Each row of a before or after table is a point. One or more steps were done to the points. Then noise was added and the rows were shuffled. The steps act on columns, c1 being the first. Name the steps. A step turns or swaps two columns, mirrors them in a line or flattens them onto one, adds a multiple of one to another, or multiplies or shifts one. Angles are multiples of 10 degrees, from the lower column toward the higher: turns from -170 to 170, lines from 10 to 170 but not 90. Use the fewest steps. Two steps may share a column if one is a turn and the other turns, adds or multiplies; they go together, in the order done. Otherwise the lowest column goes first.

Before (8 x 2):
[[-12   1]
 [ 44  27]
 [ 17  42]
 [ 11 -41]
 [ 56 -30]
 [  9  60]
 [-11  -3]
 [ -7 -33]]
After:
[[ 11  42]
 [-52  -1]
 [ 11  -7]
 [ 23  26]
 [ 12  -4]
 [-39 -47]
 [-33  54]
 [-35 -27]]
Steps: turn c1 and c2 by 150 degrees

Before (10 x 4):
[[ 27  19 -10 -59]
 [ 21 -29  19 -56]
 [-52  36 -11  -7]
 [ 15 -35  30   0]
 [ 33  -5  -7   5]
 [ 17  -6 -30 -19]
 [ 18 -37 -60 -12]
 [-29  13  15 -27]
 [-21  18  24  -4]
 [ 14  27  13 -13]]
After, 10 rows:
[[-36 -25  21 -50]
 [-39  23 -13 -52]
 [-12  18  19  16]
 [ 21  -4  -6 -25]
 [-31  39 -19  39]
 [ -3 -41 -48 -24]
 [ -7  26   4 -21]
 [-38  10   6  17]
 [  7 -34  40 -16]
 [ -9  -8 -28 -22]]
Steps: turn c1 and c4 by -60 degrees; add -0.3 times c2 to c3

Before, 14 rows:
[[-13   4  10  24  -7 -28  -5  21  -7]
 [ 41  -6  13  13   9 -16  29  11  11]
 [  9  10  -8  29   2  13  23  40 -24]
 [-18  -4  15  -9 -19  -1  45  26 -45]
 [  2   9  12  12  -4  15  21   6  -1]
 [ 29   9  -4  11  -4  -3 -30   5 -30]
 [-25  -9  19  49 -18  14  12   6 -21]
 [ 13 -18  -8  33  16 -10  32 -25  -6]
 [ 16 -36  -4  14  -1 -26   5 -21 -36]
 [  3  -3  -9 -19  21 -12 -28  27  14]
 [  9  13 -20 -10 -23 -43 -21 -13   3]
 [ 16   7 -12   0 -11   1  21  29   8]
 [-21  28  10  25  -1 -14 -22   6 -28]
 [ 47  -9 -19 -20   0 -35 -25   5   0]]
After, 14 rows:
[[ -9  11  -4   9  -1  -7 -37   5 -13]
 [-12   0  -7 -20  20 -10 -25  26   7]
 [ 24  -4  15  -9 -20   3  39  24 -16]
 [-22 -10  18  50 -18  21  46   5  -8]
 [ 26   7 -12   0 -11  -5   2  28   2]
 [-39  25   7  26  -1 -31  12   7 -11]
 [ 12  11  -9  26   0   8  21  41  -7]
 [-21   4   9  22  -6 -31  14  21  -4]
 [  9 -35  -4  12  -2  -1  -3 -19 -12]
 [ 21 -18  -6  33  16   3  24 -26  -2]
 [ 18 -13 -20 -20   1 -28 -58   6   0]
 [ -8  13 -21 -11 -20 -53 -21 -12   3]
 [ 14  11  11  12  -7   9  17   6   1]
 [ 44  -5  14  14   8 -12  -8   9   4]]
Steps: add -0.5 times c4 to c1; turn c1 and c7 by -50 degrees; add -0.7 times c2 to c6; multiply c9 by 0.4

Before, 8 rows:
[[-12  -3  21  29   3  57  -1  28  41 -22  -3  14]
 [ 20  -7   2   3  -9 -12  57 -35 -29 -24  30 -31]
 [ 21  10 -13 -24  60   9  36  12  18  38 -13 -11]
 [-40  19  -4  12  36  23  25  26  48  -5 -16  14]
 [-23   1   5  -6  40  36  12  44   7 -26  -6  26]
 [ 17 -11   3  28  11 -31  26  -4 -31 -16  42 -35]
 [  6  14 -25 -26  51  12  24   4  19   1 -16 -49]
 [ 23   8  -9  -5  -2 -32  12 -21   2 -27  25  -8]]
After:
[[-39  -2 -17 -21  61 -13 -12  -4  16  39 -14 -11]
 [ -7 -29   5 -32  39 -19  25  30   6 -26  -5  26]
 [-18 -10  -3   6  37 -28  44  29  47  -7 -14  15]
 [-17  31 -11  10  -2   9 -20 -18   1 -28  25  -8]
 [-29  21   4  16   9  23 -13  16 -29 -16  43 -35]
 [-60   6   4  16  -7   9  -8 -25 -28 -23  29 -30]
 [-26  -5 -32 -17  51 -17   0 -15  19   1 -16 -50]
 [  3 -51  27  15   2 -24  15  41  41 -21  -2  14]]
Steps: mirror c1 and c7 in the line at 130 degrees; mirror c2 and c6 in the line at 150 degrees; multiply c3 by 1.3; turn c4 and c8 by 40 degrees; add 0.3 times c9 to c4

Before, 12 rows:
[[  6   0   4 -12 -29  10  -3  -2  15  13 -10 -13  13   9  13  -7 -18 -11]
 [-16  13  15  -1   9   7   7   0 -20  15   1 -19 -12 -13  15 -20   7 -20]
 [ -1  32 -17  26 -20 -10   7 -11  -2  -7  19  10  17 -11 -10   8  21  23]
 [  4   8  15  25 -21   9   5  10 -27   5   4  -4  21 -14  -1  20 -20  -7]
 [  1  -4   6 -17  -3  22   8 -15  -6 -16 -17 -18  22  13   5  17  -6   9]
 [ -3  13  11 -20 -14   8  -6  22   4  11   5 -32 -12 -16 -15  -1   8   7]
 [-15  -4 -11  -1  -5 -13 -12  22  -1  -6  -7 -12 -14 -20  30  -8  -4  21]
 [ -9  31  -2   6  16  13  18 -14   2  -3 -12 -27  25  13  -8  22  -4  -7]
 [ 14  -7  -5 -12 -15   0   7  19  16 -18 -20   3  23 -20  -1  -7 -10  23]
 [ -6  37   9  15   9  29  18 -18 -15  15  23   0  -3  14   0   9 -24  -8]
 [  0  10 -14 -19 -21  26   1   5 -18 -13   1  -5  -5   6 -13  -2   0 -19]
 [  5  29  16   5 -12 -10  -2  12   5  -4  -2   7   9  18  11 -12  -2  24]]
After:
[[ -1  -6 -29  10  -2  30   7 -14 -17 -16 -41  32   9  12   6  16  -7  10]
 [ -2 -10 -40 -14 -17  12  11  17 -17 -20 -42  55  19 -21  -3  -6 -10  19]
 [  3  -3 -15 -14 -29  13  -3   0 -12  17 -25  34   5  10  13  -8 -17 -12]
 [  2  61  52  12  10  22  21 -18  18  17  47  52 -16  13   3  11 -22  -8]
 [ -1  47 -25   0  17  22  20 -10   5  -2 -28  22  13  13  -8  22  -2  -5]
 [ -4  54  22  -3 -19   0   8 -11  24  -8  56  61  16 -10 -13   9  18  23]
 [  0  12  19  24 -21  18   6   7  30   5   1  46  13 -15   1  20 -23  -9]
 [  3  16  -8  25 -22  22   2   2 -16 -10   8  43 -15   7 -15  -1  -3 -21]
 [ -5  -8 -23   3  -6 -16 -15  23  -2  -7 -11  40  -4 -20  32 -10  -1  21]
 [  3  19  12  19   8   0   5   0   4  17  -9  31 -13 -11  16 -19   6 -14]
 [ -6  47   6  -6 -12  -6  -3  10   4  -8 -17  56  14  15  12 -10  -4  21]
 [ -1  20  18   2 -14   3  -6  24 -22  13   3  20 -13 -16 -14  -2   8   6]]
Steps: flatten c1 and c18 onto the line at 100 degrees; multiply c2 by 1.6; multiply c11 by 3; turn c3 and c11 by -40 degrees; turn c4 and c9 by 100 degrees; turn c6 and c13 by -30 degrees; shift c12 by 50

Before:
[[  4 -28 -24 -13  21 -19   6 -19  10  40   9 -36 -35  17  -6 -21  -8 -16
   18 -36 -21 -39  17  -8 -15 -14  -2   3   0 -13   0 -24]
 [ 11 -25  -8  28  -9 -13  55  12 -12  14  -5  39  -9  38   3   5  13 -18
   16  25  33   6   0 -20  13   7  26  31 -14  30 -23  11]
 [  3  38  18   9  45 -18 -14  -2  10  13  15 -32  27  10 -18  31 -12  32
  -33  14 -19  33  16   8  17  29  21   1 -23  12  27  29]
 [ -2  19  16  40 -10  34  -7  -3  14  13  11 -15 -31  49  25 -32  14 -20
   -8  19   7 -15   9  32   4  -5  -4  19   2  -2  38 -12]
 [ -5  13  26  -2  21  -7  27  19 -26 -24  16 -17  27 -24 -21   3  10  -4
   -7 -22 -27 -39  42 -11 -36 -23  -1 -12 -27 -10 -12 -13]
 [ -3  19 -31 -16   7  22 -15  30 -34  28  26 -15   3  12  28   1  37  40
  -30   1 -14  26 -10  29   6 -35 -21 -29   3  -2  32 -12]
 [ 29  16  45  20 -28 -10  44   5 -21 -15 -23   0  10  49  33  28  -4  42
  -13 -14 -14  30 -28  60  25   8  39 -30  27   4 -19  21]
 [  1 -19 -11   9  29  -4   4  33 -35 -21  -9 -39 -15  21  34  27   3  -5
   32   4  15  30   7   4 -46   2  16 -26   6  -6  -6 -32]
 [ -4  -2 -11 -17   3  16  26  41  -3 -15  20   9  15  15  28 -12 -20   0
   33  22  23  -2  14  32 -10 -38  37  36 -29 -12  -2  21]]
After:
[[ -1  -8  -8 -17  -5  14  19  41  -2 -14  19  12  11  19  27 -15 -19   0
   38  26  27   1   6  34  -6 -37  32  41 -29 -17  -2 -26]
 [ 26  16  47  18 -26 -11  47   6 -21 -11 -24  -2  11  40  30  26  -6  38
   -4 -14 -17  29 -40  59  24   7  27 -33  32   4 -21 -30]
 [ 12 -25  -5  24 -14 -14  50  11 -15  10  -3  38 -10  40   1   7  14 -18
   24  19  35   8 -16 -16  14   5  15  29 -12  33 -20 -20]
 [  1  20  15  42 -11  34  -8  -5  12  14  10 -15 -27  37  29 -33   9 -22
   -8  20   6 -14  -7  31   4  -6 -11  21   1  -4  39   4]
 [  1  39  19   7  44 -18  -9  -1  10  13  22 -31  29  20 -14  32 -11  26
  -31  16 -21  35  14   5  15  28  37   1 -25  14  25 -12]
 [ -4  16 -29 -15   8  20 -10  33 -34  27  30 -18   0   7  27   5  31  40
  -30  -1 -13  29 -17  31  10 -34 -21 -26   3  -1  33  17]
 [  1 -26 -24 -16  24 -24   6 -20  13  42   6 -36 -36  26  -4 -21 -10 -15
   19 -39 -17 -35  11  -9 -16 -17 -29   4   3 -11   0  -4]
 [  4 -20 -11   9  30 -11  -5  29 -32 -22 -12 -36 -16  22  32  23   2 -11
   35  10  14  33   2   2 -44   8 -21 -24  10 -11  -9 -29]
 [ -4  11  25   1  20 -11  27  15 -25 -19  20 -17  28  -6 -18   2  16  -6
   -1 -26 -26 -41  47 -14 -33 -25 -13 -17 -28  -8 -14  -7]]
Steps: turn c14 and c23 by -20 degrees; add -0.3 times c6 to c14; turn c7 and c19 by 10 degrees; turn c27 and c32 by -70 degrees

Before:
[[ -4  -2 -13 -27  10   8  14 -18  34  15   1 -10   3  36  20  -9 -28 -10
   -6   3  -4 -44  10  22 -13   7   0  -3  20   6 -14 -14   9 -22  -8  -1
   18 -10 -16   3  -6   9  -6 -29  -2  -9 -24   0 -18  -4  27  -2   1   4
   -8  12 -11  23  32 -11  14 -35 -10   3]
 [-19  -1 -21  11   9  -3   5  -3 -14  10   2 -11  31 -18  13   1   8   4
   21  -2  -3  18   8 -14  12   8 -21 -10  -8  -3  11  -2 -29  -8  -9 -14
   -1   0  22  -8  -8  13  31  14  -4  -3   8  16  22   3   6  13  -9  13
    1  14   5  11  -1   6  17  24  -8 -24]
 [ -1   2   5 -12  10   7  27 -16  24  19 -26  -8  -7   6  23   1 -26  12
  -30  13  13 -38  11  12   4  -5  10   5   0   3 -14 -16  20 -22 -11 -19
   16 -14   4   3  -8   3 -16 -11   7 -18  -8 -13  -7 -24  20  -5  18 -14
    0   3 -10   8  14  -2  21 -29  -8  -8]
 [ 18  -7 -22  15 -19  -9   4  10 -10 -15  -3 -11  -8   4   9   8  43   9
   23  28   3  19 -21  30 -12  27  13  12   8  11  -3  -1 -27  -3   5 -20
   24 -14  27 -27 -11 -16  18 -20  18  -8  -7 -23   9   3 -13   9  -1 -17
   -2 -19   8  16 -21  20  -2 -15 -15   2]
 [-15   7 -19 -10  30  10  -3  -4   7   2  -4  -9  21 -29  -6 -25  17 -16
   17   4 -13  36   1  -6  11  -4  -8   3 -22  24   6  21  -4  -3  13 -15
    7  -9  16 -15 -10  -4  27   2  -5   1   0   3  11  -7   0   7  -9  -3
   -5   4  -1   8   8  -9  13   4  -9 -18]
 [ -3 -24  -4   2  12   2   7 -19  12   8  -8  10   5  13   7  -9  -1 -16
  -38  -3  12 -49   8  16 -10 -14   7  -1  22   3 -11 -10  20 -24 -12   5
   25  -8 -18   0  -8   4  -6  -8   5 -21 -20 -13  -7  -8  26  -6  15  -2
   -6  -2  25 -10  31 -12  10 -27  -2  13]
 [ 18  -8 -13  13 -20  14  29  10 -14   0  13  -3 -28  -2  18  -9  25 -11
    9   6  -7   8 -31  17   8  25  19  27  15  13   7   7 -22   0  11  -9
   -6   1   5  -2 -10   3   4 -22  22  -7 -10  -3   9  -2  -3   9  10 -15
   -3 -20   2  20 -22  19  23 -16  -9   8]
 [  0  10 -16  -1  16  10   2   3  19  14  -4  10 -20  14   8 -26 -19  -2
  -19  -9 -10 -19  11  14   0   1   2 -11  18   0 -11 -29   7 -19  -2 -10
   41   3   3 -19   2   3 -18 -31 -14 -31  -8   2  -2 -20  31  -7  17 -10
   10 -11  25   6  30  -6  11 -26  -4 -14]
 [  5   7  -2 -11   2  12 -20   0  -6  -5  -1 -17  36 -27   5  16   4   9
   20   3 -11  26  -2  -7  34  -9 -21   4   6  -2   2  10 -21  30   6 -18
   12 -16   2 -15   2   5  25   8   0  -3  -2  18  14  -4   9  13   9   6
  -19   7  -1 -10   0  -6   7  21  12 -13]
 [  2 -13  -3  23 -21   1   4  12   9   5  17   2 -11  -4  18  26  39  -4
   21  13   9  20 -37   3   4  22  13   1  27   8   1   2  -4   3  -3  -7
   16  -5  20  10 -16 -12  10 -44  10 -10  13 -14   2   3 -21  -1  10 -17
  -12 -18 -12   2 -13  13  20 -20 -20   0]
 [-27   3  -5   2  27   2   3 -16   5  -3 -13  -6  11  15  11  -2   5  11
   28   3  -7  12   7  -9  13   0 -17  16 -12   3   1   3  -9  18  21  -5
   -1  -4   8  -9 -18  14  30  10  -2   1  13  20   5   5   3  -5   3  10
  -19  -1   8  -8 -22  -6   1   1 -12 -10]
 [ -2  -4 -18   6   8   2  17 -14  17  29   1  13   3  31  16  -2 -26  -5
  -31  11 -11 -49  25  11 -21  -9   7   9   3   6  13  -4  20 -14  -4 -19
   16 -11  -8  -2   5  -7 -22 -23  -2 -15 -12  -8 -36  -8  29 -18  20   8
   -7 -15 -11   5  32  -1  10 -20   2   0]
 [-16  26  -8 -15   7  15  -6 -19 -10 -20  -4   0  40  -9   0  -1  10   5
   25 -16  -4   7   2 -22  24   3 -12  21 -16  15   9   9 -16   4  -5   0
    3  -4  33 -12   1  15  17   2  -5  -7   8  12   7  11   1   5 -15  -3
    9   6   0  -7   5  -1  -1   5   5 -18]
 [-16  13 -15   0  25  -5  -2 -22 -22  -6  -6 -11  28 -16  -5   5  -7  10
   16 -13 -21  37  -6  -1  21  -9 -19   9 -14   9 -10  10 -26  12   7 -30
   17   7  16  19 -12  10  21   6 -13   7  12   7  14   7  -2  -3 -17   1
    2  15  12  11   7 -17   8  17  22 -14]]
After, 14 rows:
[[-26   8  -6   3  25   1   6 -15   2  -4  -9  -5   9  16   8  -1   6  12
    3   0  -2  17   9 -12  10  -1 -17  15 -12   5   2   0 -11  33  21  -5
    1   5   8  -8 -17  14  30  12  -2   0  12  17   8   8   2  -4  24  11
  -20  -2   6  -9 -22  -7   2   4 -15 -10]
 [ -2   4   5 -23  11  10  29 -16  24  20 -23 -11  -4   7  22   0 -26  12
   18  14  13 -39   9  13   9  -4  11   5  -2   3 -16  -1  18 -44 -11 -19
   12   1   5   2  -7   0 -16 -11   9 -19 -10 -12 -10 -24  18  -3 -31 -14
   -1   4 -10   8  14   0  19 -29  -6  -9]
 [-17  21 -10  -9   8  19  -6 -26  -6 -19  -3   1  40 -11   2  -5  10   6
  -17 -19  -4   7   3 -23  13   6 -15  20 -15  17  10  19 -17   7  -5  -1
    1   2  37 -11  -1  15  19  -1  -3  -7  11  12   6   9   1   4  27  -3
   12   5   0  -7  10  -1  -4   6   6 -16]
 [  0   8 -15 -16  11   7   2   0  19  13  -3  10 -20  15   7 -26 -17  -1
   16  -9 -11 -20   9  13   0   0   1 -12  17   0 -12 -20   5 -39  -4  -9
   41   3   4 -16   3   3 -20 -32 -14 -32  -9   3   0 -18  32 -10 -22 -11
    8  -8  25   7  29  -9  14 -26  -7 -16]
 [ -7  -4 -12 -30  19   6  12  -8  36  16  -1 -10   3  34  21 -11 -27 -11
    0   5  -4 -46  11  20   5   8   1  -3  18   5 -11   4  10 -45  -9  -3
   16   0 -15   2  -6  12  -4 -29  -1  -8 -25   1 -20  -4  25  -4  -6   2
   -7  11 -10  24  37 -14  15 -36 -12   6]
 [  0 -11  -4  21 -12   3   3   8  12   5  16   0 -12  -2  20  23  39  -2
    9  15  12  22 -35   2  -2  17  13   3  29   7   2 -12   0   7  -2  -7
   17  -7  20  12 -16 -11  10 -42   8 -15  13 -11   4   3 -22  -1  23 -15
  -11 -17 -11   1 -13  15  19 -21 -21   1]
 [-15  10 -16   5  14  -5  -4 -28 -22  -4  -7 -13  29 -15  -6   4  -8  10
  -15 -14 -18  34  -6  -2  12  -4 -18  10 -14   9  -9   8 -25  24   7 -31
   19  11  17  21 -12  13  18   9 -13   8  13   7  16   5  -1  -4  17   3
    2  12  12  10   7 -18  10  17  22 -12]
 [ -1  -3 -17   3  16   1  19  -1  13  27   1  12   5  31  17  -1 -25  -5
   19  13 -11 -45  21  11   2  -8   6  10   0   6  12  -4  20 -27  -5 -18
   16  -3  -7  -3   6  -8 -23 -25  -1 -17 -12 -10 -33  -7  31 -16 -34   8
  -11 -16 -13   5  32  -1   9 -20   1   1]
 [ 19  -7 -14  16 -19  14  28   7 -14   0  11  -2 -31  -2  17  -8  25 -12
    8   5  -7  11 -28  18   0  25  22  25  17  11   4  -3 -25   1  10  -9
   -6  -5   4  -4  -9   3   4 -23  21  -8 -12  -1  10  -1  -2   7   9 -16
   -3 -21  -1  20 -22  18  23 -15 -11   8]
 [-15   5 -21   5  29   8  -4 -11   7   2  -4 -10  23 -30  -7 -23  17 -17
   -8   5 -14  37   3  -8   6  -5  -6  -1 -20  23   5  23  -4  -7  13 -13
    5   6  14 -12 -10  -3  26   3  -6   2   0   5  10  -7  -2   6  17  -2
   -3   3  -1  11   2  -8  12   4  -8 -18]
 [  0 -23  -4  -4  15   4   8  -8  13   8  -9  10   5  11   8  -8   0 -17
   17  -2  13 -49  10  16   5 -13   9   1  21   6 -12 -11  21 -48 -11   3
   26  -1 -17  -2 -11   3  -6  -7   7 -21 -18 -11 -10  -9  27  -4 -37  -3
  -10  -2  25 -10  31 -13   9 -29  -4  15]
 [-15  -2 -22   7   6  -6   7  -6 -14  11   5 -10  32 -15  13   1   4   5
   -6  -3  -4  16   6 -14   3   7 -19 -14  -8  -1   8 -10 -29 -15 -11 -13
    0   1  22 -10 -11  13  30  12  -5  -4   7  18  21   1   6  16  21  12
    1  13   5  13   1   8  15  28  -8 -24]
 [  5   5  -1  -1  12  11 -20  -9  -7  -4  -4 -16  36 -26   5  15   5   8
    8   5 -11  24  -4  -6  12  -8 -23   2   7  -1   2  19 -22  60   3 -17
   12  -5   6 -17   2   5  25   9   2  -6  -3  20  12  -4   8  13  18   6
  -23   7   0 -10   0  -5   7  22   9 -15]
 [ 19  -6 -21  15  -6 -10   2  12  -8 -17  -5 -13 -10   5   7   6  42  10
   -1  28   2  20 -19  32  -9  27  13  13   5   9  -3 -10 -25  -6   6 -20
   23  -9  27 -26 -11 -16  17 -21  16 -10  -8 -21  13   0 -15  12  24 -16
    0 -18   5  18 -20  19  -1 -15 -13   1]]
Steps: turn c4 and c32 by -40 degrees; turn c5 and c38 by 40 degrees; multiply c38 by 0.4; flatten c8 and c25 onto the line at 150 degrees; swap c19 and c53; multiply c34 by 2

Before (8 x 64):
[[  2  -8  -3  -9  -4   2 -38  12   1  10   8 -24 -13  10  -6  20   7  -2
  -14  12   8  17  31  -1  -4   6  -2  -8  -5  -6  -8   1   6   1  -4 -18
  -16   9   0   1  12 -24   2   5   6 -19  14   5  -5 -21   3  14  -1   4
    1  -5 -17  -3   0 -10 -22   1 -14   1]
 [ 17  -3  -9  -7   4  10   9  10 -28  12 -39   5 -10  -2  -4   9 -15  -6
    9  -1  -9  -8   3  -5   2  -2  11   1  -8   4   0  -2  -2 -35  10   0
   15   0  13  -1 -13 -16  -6   4 -34  -2  -5  -7  -5   1   5  16   0 -13
   -7   2   4  18  -3 -19  14  -3  -4  22]
 [  3  -6  -5   0   3  -9  15 -25   4 -25  -9   9  -8   4  -2   8  10  -7
    5   1  -7 -13   9   0 -30  -2  10   1   0   7   8  -1   8 -22  -9   0
   -5 -37  -8  -5  -3  24   1 -18   5  13  -7  -1   4   9  -4  -9  -6 -21
   -7   0   8  -9  -9 -11  16 -13 -13  -4]
 [  2  -8   9  -1   5   9  15  12   1  13   1  -1  -1  -7   1  15 -12  -6
    8 -13  -8  17   0   1   1  -7  11  -4   0   2   8  14  -7  14   7   0
  -17   8   8 -12  10  30  -3  10  -2 -11  -8   1  13  -4   3 -14  -7   5
   -8  -1   5  -3  -8 -10  16  60  -3  18]
 [ -5  28   2  -5   2   0  11 -14  -7  15  10  -8 -15  -8   2  18 -10  16
    1  -6   3  -9  -1   0 -16   2   9 -12  -2 -31   8  14   8  -6  -9  16
   -1  -5  -2   2   9 -27 -15   9   9  14  29 -10  14   7   5   8   0  -2
   18  -1  10   0  11  -5  12  -8   8  -9]
 [ 21   3   1  -5  -1   0  17  12   1  16   3   7   2  -8  -1  -2 -15  -7
    5  -7  -8 -10  19  -5 -22  -8   9  -3   1 -10  -3  13   3   9  -6   6
   32  -3  -6   0   6 -13 -27  12  -4  12  -7  -1  13 -12   5  -5   3 -11
   13  -3 -18  -6  -9  -5   1   6  -8  -5]
 [ 20   7  -4   0   2   5   8   8   9  -7  11   4  -9  14   0  11 -15  -1
  -12 -13  -7 -12   9  -3   5   4  -5 -10  -3   8   0 -21  -2  13  11 -22
  -12  -4  -1  -9  10 -24  -5   8 -25  12 -10  -6  11  -1 -17  15   1   1
  -10  -3  11  25   9  -4  -3  -1  -5  -1]
 [-10  -8  -7   4  -6 -14   3  12   7 -19  11   0  -7  -6  -6  14   5  13
   11 -12 -11  -2   9  22   0   7   7  -3  -4  -5   4   1   5   8  10  15
   18   6  -8   3   7 -27  -2   6   9   7 -11  -6  14  -2  -2  -7 -12  -1
   -8   2  11   3  -2  -6   9   1  -3 -10]]
After:
[[  3  -7  -3  -9  -6   3 -38  11   1   9   7 -26 -12  11  -7  22   7   3
  -14  13   8  17  32  -2  -7   7  -3  -8  10   3  10  -1   6   2  -4 -18
  -14  10   9   2   9 -25   2   4   5 -17  13   4   1 -21   1 -11   0  13
    1  -4 -16  -2  -2 -11 -24  -1   7  -3]
 [  2  -9   8  -2   6  10  15  14  -1  13   2  -1  -1  -9   0  17 -12   0
    9 -12  -9  16  -1   1   0  -6  10  -5  12  -1  -9 -12  -8  14   9   0
  -11   7 -16 -14  10  26  -2  11  -3  -5  -5   1  19  -4   2   5  -8   1
   -8  -1   6  -4  -5 -10  15  61   8  23]
 [ -3  29   3  -5   1   1  10 -14  -8  13  10  -9 -15 -10   2  17 -12  17
    0  -6   3  -9   1   0 -16   3   8 -10   9  31   4  -4   8  -4  -8  16
    4  -5   7   4   8 -25 -16   9  10  19  29 -10  11   8   7  -5   1  -7
   18   0  10  -1  12  -4  12  -8  -3 -15]
 [ 22   4   0  -7  -1   0  17  12   1  16   2   8   2  -9   0  -2 -14 -16
    3  -7  -8 -10  20  -4 -21  -5   8  -3   7  10   5  -6   3   9  -6   5
   35  -2   1   0   6 -13 -27  13  -4  16  -9  -1   1 -11   5   9   4  10
   13  -4 -18  -6 -11  -4   1   7  -9  -7]
 [  3  -7  -6  -1   4  -9  16 -25   3 -25  -9  10  -7   4  -2   7  10  -6
    6   1  -7 -13   9   0 -29  -3   9   2  -4  -5 -11   6   7 -23  -5   0
   -4 -38  -1  -3  -2  25   0 -19   4  14  -8  -2   7   8  -4  12  -6  15
   -6   1   9 -10  -8 -10  17 -15 -18   0]
 [ 20   8  -5   0   5   6  10   8   9  -7  13   3  -9  16  -1  11 -16   3
  -12 -13  -7 -12  10  -4   6   3  -5 -10 -17  -8  -3  17  -2  12   8 -21
   -9  -5  11  -6   9 -25  -6   6 -25   2  -9  -5  16  -1 -17 -12   1   4
  -11  -4  10  23  10  -6  -2  -1   3  -4]
 [ 17  -4  -8  -6   4  11  11  10 -29  11 -39   6 -10   0  -2  10 -16  -8
   10  -1 -10  -7   4  -3   1  -3  12   2   4  -4  -2   8  -3 -35  10   1
   12   0   2  -1 -13 -17  -7   3 -34  -4  -6  -6 -10   1   5 -22   1   6
   -7   2   5  18  -2 -18  14  -5 -12  20]
 [ -9  -8  -7   4  -7 -14   3  12   7 -19   8   1  -6  -6  -6  14   7   7
   10 -16 -11  -1   8  22   0   7   6  -1   2   5  -1   5   6   9  10  14
   22   4   1   4   7 -25  -2   7  10   9 -11  -4   7  -3  -2  13 -10   4
   -7   2   9   4   0  -6   7   1   0 -14]]
Steps: add -0.3 times c37 to c18; turn c37 and c49 by -20 degrees; turn c32 and c46 by 20 degrees; turn c29 and c32 by -130 degrees; turn c30 and c31 by -160 degrees; turn c39 and c52 by -140 degrees; turn c42 and c64 by 10 degrees; turn c54 and c63 by 100 degrees
